Each point is reached from the start by the listed moves, each made 0, 1 or 2 times, or once backwards (-1), plus a little noise. Say if it took an odd or an even number of moves. Then give how often each move was made.

Moves:
(1): 2.52,-0.15,0.16,-1.13,-1.00,-0.84
(2): 0.28,2.19,-1.04,-0.03,-0.58,0.69
(3): -0.37,1.17,2.89,-0.27,-0.30,0.18
Start: 0.64,0.35,-2.05,1.75,0.76,-0.29
Points:
-1.58,-0.65,-5.11,3.08,2.04,0.36 -> even (-1, 0, -1)
0.60,0.36,-2.10,1.84,0.60,-0.26 -> even (0, 0, 0)
-0.03,-0.67,2.03,1.51,1.09,-0.81 -> even (0, -1, 1)
4.11,3.36,-6.90,0.81,-1.08,0.17 -> even (1, 2, -1)
5.31,1.18,1.07,-0.78,-1.52,-1.82 -> odd (2, 0, 1)

Moves:
(1): 2.01,-0.33,0.30,-0.13,-0.03,-0.80,-0.06,-0.01,0.08,0.16,-0.10,-0.28,0.26
(2): 0.07,2.04,-0.24,-0.05,0.33,-0.23,-0.22,-0.26,0.41,-0.35,0.22,-0.36,-0.64
(3): 0.28,0.50,2.67,0.01,-0.27,-0.03,-0.18,-0.35,0.27,0.05,-0.19,-0.32,-1.01
(4): 0.19,-0.40,-0.19,2.68,0.32,0.19,0.15,0.58,-0.48,0.14,-0.46,0.31,-0.78
(5): -0.06,0.09,0.21,-0.04,1.70,0.47,0.44,-0.25,0.19,0.15,-0.51,-0.11,-0.30
(6): 0.76,-0.56,-0.26,-0.43,-0.22,2.14,-0.25,0.20,-0.37,-0.63,-0.47,-0.36,-0.06
(7): -0.02,-0.30,0.15,0.05,-0.56,0.87,2.68,-0.19,0.04,-0.73,-0.17,-0.62,-0.09
(8): -0.03,0.17,0.23,-0.17,0.03,-0.25,-0.15,1.81,0.55,0.20,-0.16,-0.12,0.19
(9): 0.43,-0.31,0.08,0.47,0.01,0.07,0.03,-0.39,1.59,-0.19,-0.08,0.30,-0.39
(10): 0.01,0.36,-0.33,-0.29,-0.32,0.49,0.71,-0.25,-0.23,2.51,-0.75,0.02,-1.00
(11): 0.36,-0.22,-0.03,0.00,0.72,0.76,0.66,0.25,0.39,0.38,2.50,0.03,-0.62
(12): 0.26,0.84,-0.03,0.37,-0.25,0.18,0.29,-0.26,-0.36,0.27,-0.29,1.88,0.43
Start: -0.77,0.46,0.08,-0.32,-0.69,0.05,0.04,-0.35,-0.63,-0.58,-0.47,0.37,0.61
Points:
-1.44,-2.56,-2.48,1.24,0.27,8.17,6.61,4.64,-2.87,-1.59,-0.70,0.93,1.20 -> even (-1, -1, -1, 1, 1, 2, 2, 2, -1, 0, 1, 1)
-0.65,6.76,4.19,5.63,-2.16,3.68,6.82,-0.42,0.71,3.01,-3.84,2.67,-6.05 -> odd (-1, 2, 2, 2, 0, 0, 2, 1, 1, 2, 0, 2)
-0.28,-3.25,-0.41,0.08,-2.68,6.86,4.40,-1.91,2.04,-6.59,2.33,-2.27,-0.64 -> even (-1, 0, 0, 0, -1, 2, 2, -1, 2, -1, 1, -1)
3.27,0.50,6.35,7.42,3.24,1.88,7.79,-3.28,2.80,-2.51,2.40,3.51,-3.76 -> even (1, 0, 2, 2, 2, -1, 2, -1, 2, -1, 2, 2)

Moves:
(1): 1.30,0.14,-0.90,-0.84,0.13,-1.22,-0.34,0.51,-0.23,0.70,-0.59,0.24,0.10,-0.41,-0.07,-0.41,0.23,0.04,0.23,0.08,-0.38,0.08,0.00,-0.27,-0.22
(2): -0.42,1.32,0.04,0.11,0.85,-0.31,0.26,0.29,0.04,-0.67,-0.12,-0.17,-0.89,0.45,-0.02,-0.19,0.61,0.26,0.80,0.33,-0.78,-0.65,0.01,-0.05,-0.90
(3): 0.56,0.12,2.06,-0.17,0.24,0.12,0.07,0.73,-0.26,0.96,-0.64,0.24,0.29,0.34,0.00,0.03,0.34,-0.39,-0.42,0.31,-0.07,0.73,0.47,0.32,0.12
(4): 0.00,0.10,0.29,1.61,-0.26,-1.13,-0.13,-0.01,0.23,0.19,-0.30,-0.18,0.53,-0.20,0.03,0.22,-0.38,0.01,-0.26,0.10,-0.09,-0.23,0.59,-0.78,-0.04
(5): -0.01,-0.61,0.26,-0.22,1.49,-0.75,-0.07,-0.40,-0.45,-0.04,0.34,-0.93,-0.31,-0.45,-0.38,-0.62,-0.46,-0.81,-0.27,-0.12,0.35,-0.57,0.06,0.81,-0.20
(6): 0.99,0.26,-0.78,-0.02,0.87,0.74,0.37,-1.11,0.29,0.65,-0.22,0.37,-0.07,-0.81,-0.28,-0.09,0.71,0.07,-0.75,0.02,0.13,-0.72,0.94,-0.37,-0.26
(7): -0.92,-0.35,0.30,-0.62,-0.25,-0.48,1.14,-0.78,-0.01,-0.03,-0.47,0.15,-0.46,0.01,0.27,-0.28,0.53,0.50,0.33,-0.78,-0.01,0.22,0.59,0.37,0.33
(8): -1.07,-0.67,-0.48,-0.27,0.56,0.27,1.14,1.88,-0.33,-0.31,0.14,0.01,-0.08,-0.04,0.41,0.11,0.44,-0.53,-1.36,-0.22,0.87,-0.16,0.10,-0.07,-0.75
(9): -0.25,0.27,-0.24,-0.25,-0.34,-0.32,0.51,-0.04,0.87,-0.29,-0.05,-0.50,0.05,-0.16,-0.13,0.57,0.98,-0.95,-0.62,0.81,-0.28,0.29,-0.58,0.83,-0.27
(10): -0.49,0.75,-0.66,-0.74,-0.67,0.00,0.05,-0.18,-0.32,1.04,0.26,-0.48,0.24,0.22,-0.10,-0.83,0.01,-0.08,-0.40,0.56,-0.30,-0.38,0.48,-0.01,0.26
(11): 0.42,0.32,-0.29,0.54,0.26,-0.53,0.83,-0.43,-0.23,-0.45,1.39,0.14,0.62,0.23,0.68,0.36,0.82,-0.88,0.70,0.07,-0.48,0.35,0.79,0.21,0.18
(12): -1.43,-0.22,-0.15,-0.03,0.81,-0.43,0.29,-0.02,1.47,-0.23,0.33,2.51,-0.09,0.31,-1.05,-0.37,-1.04,0.44,-0.48,0.05,0.05,0.08,-0.25,-0.04,0.19
(13): -0.18,-0.13,-0.34,0.07,0.56,0.27,-0.79,-0.14,0.64,0.20,-0.16,-0.42,1.90,0.42,0.34,0.62,-0.03,0.57,0.61,-0.84,0.10,-0.50,0.44,0.94,0.13
(14): 0.38,-0.53,-0.65,0.26,0.15,-0.29,0.08,-0.42,0.24,-0.40,-0.09,0.50,0.27,1.60,-0.19,0.36,-0.14,-0.46,-0.11,0.30,0.01,-0.62,-0.13,-0.12,-0.16
(15): -0.16,-0.11,0.05,-0.09,-0.44,-0.04,-0.93,-0.54,0.63,0.61,0.00,0.19,-0.53,0.01,2.38,-0.13,-0.03,0.53,-0.06,0.28,0.19,0.20,0.67,-0.25,-0.16
(16): -0.44,0.22,0.14,0.17,0.47,-0.76,0.19,-0.02,-0.63,1.26,0.09,0.06,-0.15,0.27,0.52,0.96,-0.50,-0.62,0.11,-0.67,-0.15,-0.79,-0.82,0.03,0.27
(17): 0.01,-0.56,0.48,0.51,-0.02,-0.26,-0.74,-0.33,-1.03,0.10,0.16,1.20,0.09,-0.57,-0.54,0.16,1.23,0.19,0.04,0.48,-0.16,-0.10,-0.25,0.51,-0.34
(18): 0.40,-0.99,0.29,0.07,0.15,-0.01,-0.14,0.31,0.32,1.23,0.68,-0.44,-0.61,0.53,-0.20,0.76,-0.24,1.45,0.55,-0.09,-0.15,-0.46,1.17,-0.28,-0.07
(19): 0.29,-1.04,-0.19,0.52,0.39,1.25,0.51,0.73,-0.42,1.23,-0.60,-0.28,0.11,-0.41,-0.14,-0.73,-0.19,-0.35,1.47,1.06,-0.37,-0.01,0.01,0.31,-0.37
(20): -0.11,0.18,-0.01,-0.88,0.49,-0.14,0.62,0.03,-0.59,0.18,-0.06,0.10,0.60,-0.36,-0.30,0.17,-0.91,0.90,-0.43,1.39,0.96,-0.48,-0.35,0.04,-0.03
(21): 0.05,0.08,0.33,0.25,-0.29,-0.14,-0.29,0.10,0.65,0.18,0.34,0.05,0.12,0.20,-0.21,0.06,-0.09,-0.04,0.49,-0.50,1.50,-0.06,-0.26,-0.20,-0.65
(22): 0.19,0.10,-0.43,0.65,0.63,-0.22,-0.07,-0.62,-0.21,0.34,0.23,0.19,-0.19,0.35,-0.50,0.35,-0.10,0.61,0.07,-0.06,-0.09,1.12,-0.04,0.21,-0.51
(23): -0.84,0.50,-0.20,-0.16,-0.20,-0.81,-1.40,0.11,-0.15,-0.23,-0.89,1.03,-1.05,-0.60,0.05,1.32,-0.39,-1.15,0.35,0.70,0.89,0.20,1.41,-0.40,0.42
(24): 1.06,-0.31,-0.18,0.58,-0.61,0.20,0.21,0.54,0.08,-0.26,0.12,1.31,-0.95,-0.18,0.00,0.66,-1.01,0.54,0.12,0.19,-0.40,-0.21,0.23,2.25,-0.99
Start: 0.33,0.95,0.17,-0.40,-0.58,-0.13,0.20,0.08,-0.32,0.36,-0.11,-0.56,-1.12,-1.04,-0.70,-0.42,-0.34,0.08,-0.40,0.30,-0.90,-0.54,0.75,-0.37,-1.71
Points:
0.26,-2.58,3.40,0.95,2.98,-2.21,5.41,-1.70,2.93,4.82,2.93,-2.93,-4.29,-0.87,-0.84,-3.41,-0.50,3.36,0.81,0.37,-1.01,3.32,5.18,1.25,-3.85 -> odd (0, 0, 1, 1, 2, 0, 2, 0, 1, 0, 1, 1, -1, -1, 1, -1, -1, 2, 1, 0, 1, 2, -1, 0)
5.25,-0.04,-0.84,-2.02,-4.93,-0.66,-6.03,-3.76,2.01,3.21,-1.74,3.27,-5.56,-2.53,1.89,5.26,3.80,6.75,0.72,2.55,-2.15,0.58,6.20,5.88,-4.77 -> odd (1, 0, 0, -1, -1, 1, 1, -1, 2, 0, -1, -1, 1, 0, 2, -1, 2, 2, -1, 0, 0, 1, 1, 2)
-9.49,-0.68,3.72,0.72,-0.45,-8.73,5.15,2.13,2.88,4.34,4.07,3.38,-5.21,0.34,4.41,2.08,-1.91,-5.68,-3.57,1.28,2.90,-2.20,5.36,3.00,-3.00 -> even (-1, 0, 1, 2, 2, -1, 2, 2, 2, 2, 2, 2, -1, 0, 2, 2, 0, 1, 0, 0, 2, -1, 1, 1)
0.15,3.47,2.69,-4.06,-0.65,-6.20,1.46,-2.32,-3.83,3.89,-1.95,0.75,-3.65,-4.10,-3.67,-0.86,-0.99,-1.76,-2.67,-1.19,-2.91,-2.25,-1.05,8.01,-1.70 -> even (1, 0, 1, 0, 2, 0, 2, -1, 1, 2, -1, 0, 0, -1, -1, 2, 1, -1, -1, 0, 0, 0, 0, 2)
